Every row gives one point. A path goes straight from each point to the next, and from the last back to the first. The post is the endless flat space through its rows: a point in 2 columns, a line in 3, a plane in 4, and so on, so that a path can go around it. Count how often the path circles the post. Going back the other way cancels.

Post:
[[ 0.01 -0.05]]
Path, 23 rows:
[[ 0.05 -0.18]
 [ 0.30  0.08]
 [ 0.26  0.21]
 [ 0.40 -0.26]
 [-0.01 -0.32]
 [ 0.50  0.08]
 [ 0.27  0.23]
 [-0.14  0.06]
 [-0.31 -0.24]
 [ 0.25 -0.37]
 [ 0.73  0.20]
 [ 0.25  0.16]
 [ 0.45 -0.02]
 [ 0.25 -0.44]
 [-0.09 -0.20]
 [-0.55 -0.10]
 [-0.01  0.28]
 [ 0.52  0.24]
 [ 0.56 -0.10]
 [ 0.47  0.19]
 [ 0.32 -0.10]
 [-0.08 -0.24]
 [-0.58 -0.41]]
Times around: 0

Post:
[[ 0.36 -0.01 -0.36 -0.09 -0.29 -0.25]
 [-0.05  0.27  0.09 -0.06 -0.41 -0.10]
 [ 0.11 -0.12 -0.31 -0.11 -0.46  0.13]
 [-0.59  0.18  0.10  0.23  0.48 -0.13]
 [-0.21 -0.01  0.37  0.12  0.52 -0.09]]
Path, 22 rows:
[[ 0.19 -0.19 -0.33  0.11  0.20 -0.46]
 [ 0.13  0.27 -0.14  0.58  0.42 -0.42]
 [ 0.40  0.07  0.25 -0.04  0.37  0.18]
 [ 0.17  0.06  0.07 -0.03 -0.48  0.16]
 [-0.26 -0.31  0.25  0.26 -0.20  0.20]
 [-0.29 -0.02  0.06 -0.04  0.04 -0.23]
 [-0.56 -0.08  0.16 -0.18  0.58  0.03]
 [-0.64  0.48 -0.26  0.11 -0.29  0.30]
 [-0.56  0.06  0.05 -0.08  0.51  0.37]
 [-0.26 -0.05  0.01 -0.26 -0.49 -0.04]
 [-0.43 -0.21  0.04 -0.01 -0.25  0.14]
 [-0.61  0.19 -0.02  0.15 -0.66  0.24]
 [-0.03  0.10 -0.27  0.19 -0.19  0.35]
 [ 0.03  0.51 -0.02 -0.04  0.22 -0.61]
 [ 0.33 -0.09  0.00 -0.42 -0.59  0.46]
 [-0.17  0.29 -0.25  0.24  0.29  0.04]
 [-0.10  0.07  0.09  0.27 -0.02 -0.18]
 [ 0.29 -0.19  0.01 -0.19 -0.34 -0.48]
 [-1.03  0.27  0.49  0.02  0.23  0.24]
 [ 0.03 -0.39  0.12 -0.51  0.01  0.23]
 [-0.39 -0.10 -0.96  0.00 -0.69 -0.20]
 [-0.17  0.08 -0.23 -0.12 -0.05 -0.33]]
Times around: 0
